Each wall is flat, endless, passes through zero and stands at right angles to its row. A trip goes straight from one point to another. List the walls that it crosses, first one first.

Walls:
(1): [-35  53 -18]
(2): [ 37 -34 -88]
(3): [-19  -9  40]
(4): [ 34 -14 -61]
(5): [-33  51  -7]
(6): [17 56 30]
(7): [-16  13  49]
Trips:
[-12 -52  28] to [-50  18  42] => 5, 1, 6
[-6 37 -5] to [-17  52  24] => 3

Walls:
(1): [ 59   8  38  80  37 -28   6   5  28  53 -17]
(2): [-13   7   9  74 -15  39   9  18   5 -24   5]
(3): [-15  -4 -24  41 -13  18  -8 -24 -52  20 -14]
(4): [  1 -38 -43   5 -15   2   2 -72 -26  58  16]
(5): [ -2   9  13  43 -12  28 -30  53  -4   1  31]
(6): [-33 -26   2  29 -42 -41  21   0  13  13  25]
(7): [-23  -5 -15 -52   7 -49  22 -17 -30  17  -1]
(8): [-20  -7 -30  44 -45  25  34 -32 -60  16  20]
(9): [ 12   6  49 -67  42 -12   9  29 -23  10 -69]
(10): [ 12  46 -11  41 -21  -4  34 -13   6 -22  -6]
Trips:
[ 13 -13  46 -23 -12   5 -25   9   2  21  -8] to [ 36 -34  16   1  26  24 -11 -23  21  92  15] => 4, 3, 5
[ -30   59 -107  -30  -52   18  -31  -35  -22  -15   32] to [ 65 -14 -29  39 -16 -26 -48 -62  55  -1  30] => 6, 7, 1, 8, 3

Walls:
(1): [-24  35  35   2  20  48  55  50  10  13  36 -35   1  22  -2 -69  40   7
  16  25  20 -31 -40   8]
(2): [-69  11  -1   6  -9  16  41  32 -40  27 -16 -38 -36  18 -39  17   6   9
  -3 -15   3  28  21  -5]
(3): [ 14  33  43 -28 -70 -11  -5 -14  -6   2   0  -5 -26  28  39 -48   0  12
  18  41   3 -65 -48  95]
(4): [-63 -13 -25 -23  20 -34 -20   3  -7  11 -23  -4  19 -39  -9   8  -3  -2
 -32   4  30  41  30  56]
(5): [ 28  27 -13  -8  58 -50 -54 -16  24 -63   1  -8 -45  45  15 -90  25 -16
  17 107 -53  56   8  39]
(6): [ 32 -19 -21  50  54 -66 -55 -13  11 -22  44  25 -29 -11  -6 -19  12  10
  -6  70  -1 -18   5  34]
(7): [-31  11 -36  55  62  27  46   8 -44  -4 -29  10  75  -1  15 -36  49 -34
  20   7  23 -42 -65  20]
(8): [-55  93 -12   6 -24  -8  -4 -58   0   1 -68 -20 -10 -50  -3  34  11 -26
  -8  27  -7 -23 -11 -65]
Trips:
[  3  23  25  43  50   1  30 -29 -45 -17  13  23   1  25 -22  -9  63 -54
  -6 -54  27 -18  56 -42] to [  7  41 -64 -10 -24 -31 -48  23   3  33   7  37  48 -19 -53 -52 -11 -13
   5 -49  45 -26 -18 -61] => 2, 1, 4
[ 33   7 -19 -33 -32   6 -17 -44 -40  11  20   6 -14  60  20  43 -24 -43
  -9  29  12 -67 -26  -5] to [-18  67 -23  55 101   5  23 -19  -4  21 -14 -17  55  27 -12 -18 -31  41
 -27 -26  44  -2 -10 -11] => 7, 1, 3, 2, 4
[-93   8  54 -22 -12  14  45  13  -7  44   7  17  37 -21   0  -1  48  71
 -10 -19   3  38 -36   7] to [-25 -11 -55   7 -22  82 -38  42 -21  11  22  32 -47 -17 -46  11 -25 -21
   4  63 -24   6  20 -12] => 3, 7, 6, 5, 1
